Each row of a before or after table is a point. The points were changed in one or more steps. Then noise was added and the rows were shuffled. The steps act on columns, c1 being the first. Write out the steps. A step turns or swaps two columns, mirrors them in a line or flattens them onto one, adds a multiple of one to another, or multiplies or shifts one. Angles are multiples of 10 degrees, from the lower column toward the higher: turns from -170 to 170, lines from 10 to 170 but not 90. Use the fewest steps. Two steps may share a column if one is a turn and the other turns, adds or multiplies; they go together, in the order done. Otherwise the lowest column goes first.
In the rows, zero is written as 128.

Before (9 x 3):
[[ 84 170  30]
 [ 92 111 118]
 [ 83  95 194]
 [149  85 188]
 [ 87 131 108]
 [157 100 138]
 [163 111 176]
 [ 51 186 122]
 [ 89 118 123]]
After (9 x 3):
[[115  86  66]
 [205 188 147]
 [164 134 155]
 [162 111 143]
 [103 111  73]
 [169 115 141]
 [155 168 230]
 [104 103 114]
 [181  95  69]]
Steps: turn c1 and c3 by -170 degrees

Before (8 x 6):
[[ 73  62 161 201  85 169]
 [211 135 144 114 162 152]
 [138 144 101 115 190 112]
 [157 104  82  67 144  89]
 [107 108 189 183  92 172]
 [109  41 128 205 136 149]
 [179 119 165 107 181  84]
 [178 149 175 206  94 130]]
After (8 x 6):
[[177 102  97  90 131 180]
 [ 60  62 165 185  51  89]
 [138 146 116 118 200 157]
 [180 135 148  83 165 107]
 [117 148 119 137 108  80]
 [ 79  42 151 169  90 124]
 [166 118  78  91 179 103]
 [ 86 104 160 163  83  63]]
Steps: flatten c1 and c4 onto the line at 140 degrees; add 0.5 times c2 to c5; turn c3 and c6 by -100 degrees

Before (14 x 11):
[[ 92 146 152 126 155  87 107 117 125 202 125]
 [170 124  48 123 107  72 103 122 213 110 106]
 [170 106  77 217 132  72  99 159 123  99 114]
 [155  94 137  59 153 139 121 121 120 138 193]
 [153 106 160 172 139  99 101 169 192  91 112]
 [171 152  96  88 123 235 249 199 117 119 112]
 [161 122 139 131  84 102  94 122 190  93 167]
 [149 102 107 140 123  75 102 113 118 130 157]
 [105 113 143  61  83  92 160 122 125 175 105]
 [172 139 162  91 106  95  97 198 131 103 217]
 [ 81 111  70 109 120  74 216 155 149 101 114]
 [ 89 150 140 166 139  71 115 125 118  89 128]
 [175 124 115 119 112  71 196 129 180 101 167]
 [175 141 153  69 140  91 103 137 122  95 130]]
After (14 x 11):
[[113 119 142 125  86  98  99 124 128  96 128]
 [ 41 140 156 129 159  87 105 122 127 200 128]
 [118 159 163  98 108  97  99 198  89 104 189]
 [119 117  50 125 103  72 101 117 157 111  73]
 [ 34 121  72 106 121  68 213 149 141 102 107]
 [103  94 109 141 128  72 101 116 110 128 161]
 [120 123 113 117 114  76 195 131 126  98 131]
 [ 35 147 137 170 139  69 111 122 127  93 130]
 [129 175  98  89 123 236 246 200 134 119 118]
 [127 139 153  67 144  89 105 135 124  99 131]
 [ 53 110 141  62  83  91 159 121 139 176 108]
 [125 119  77 216 131  72 102 155 130  99 119]
 [103  94 132  55 153 137 115 124  98 136 178]
 [104 113 156 171 138 103  94 173 149  95  88]]
Steps: shift c1 by -50; add 0.3 times c8 to c2; flatten c9 and c11 onto the line at 120 degrees

Before (14 x 14):
[[156 119 109 168 153 145 114  72 186 190 131 172 116 169]
 [167 186 163 165 108 147 125 133 176  76  98 187 103 217]
 [ 92  67  56  87  34 144 190  86 121  96  88 188 123  91]
 [131 185  69 121 146 183  88 112  90  96 163 130  71 210]
 [ 51 171 157 167  97 136 170  58  91  91 126 167 166 151]
 [144 126 110 197 119 227 190  70 112 170 182 130 128  76]
 [ 96  93  59  90 147 102 106 160 162  74  51 159 133 141]
 [ 74 136 173 136  61 105 118 154 141  80 176 185  73  97]
 [154  75  99  90 156 197 115 156 176 135 105 151 169 218]
 [ 58 125 140  78 147  91 144 163 218 159  91  68 123 118]
 [191 113 131 126  67 103  99 122 174 116  80 181 167 154]
 [ 53 141  61 175  94 104 127 115 209  91 123  56 104 150]
 [137 133 151  68 149  98  97 133 215  82 175 160  89 115]
 [131  64 161  99 164 161 101 143 154  95 152  68  42 153]]
After (14 x 14):
[[ 37 117 114 102 124  54 190 135  60 174 129 127 133  74]
 [ 51  97 162  82 169 180 167 176  99  93 123 170 170 151]
 [181  69 128 180 113  82  94 143 118 116 132 182 172 156]
 [105 167 163 160  69 118  93  96 156  93 127  63  43 153]
 [149 140  52 160  92 177 101 113 161  74 128 160 138 145]
 [125  63 177 140 135 195 122 113 125  78 128 183  73  96]
 [148 147 155 224 133 129  94 135 173  78 138 158  94 113]
 [100 159  95 180  73  79 112  70 161 137 133 158 168 218]
 [ 99  90  62 204 141 202 129 150  65  98 129  54 100 148]
 [133 144 143 225 125 222 143 121 161 159 127  74 124 118]
 [138 101 165 171 190  88 124 119  80  77 128 187 107 219]
 [107 160 112 178 119  82 113 170  73 198 123 174 114 170]
 [ 83 143  67  90 186 105  85 122 148 102 131 126  71 214]
 [ 77  29  58 130  61 142 194 156 173  99 128 187 122  84]]
Steps: turn c6 and c8 by -150 degrees; turn c1 and c6 by -60 degrees; swap c2 and c5; turn c4 and c9 by -100 degrees; multiply c11 by 0
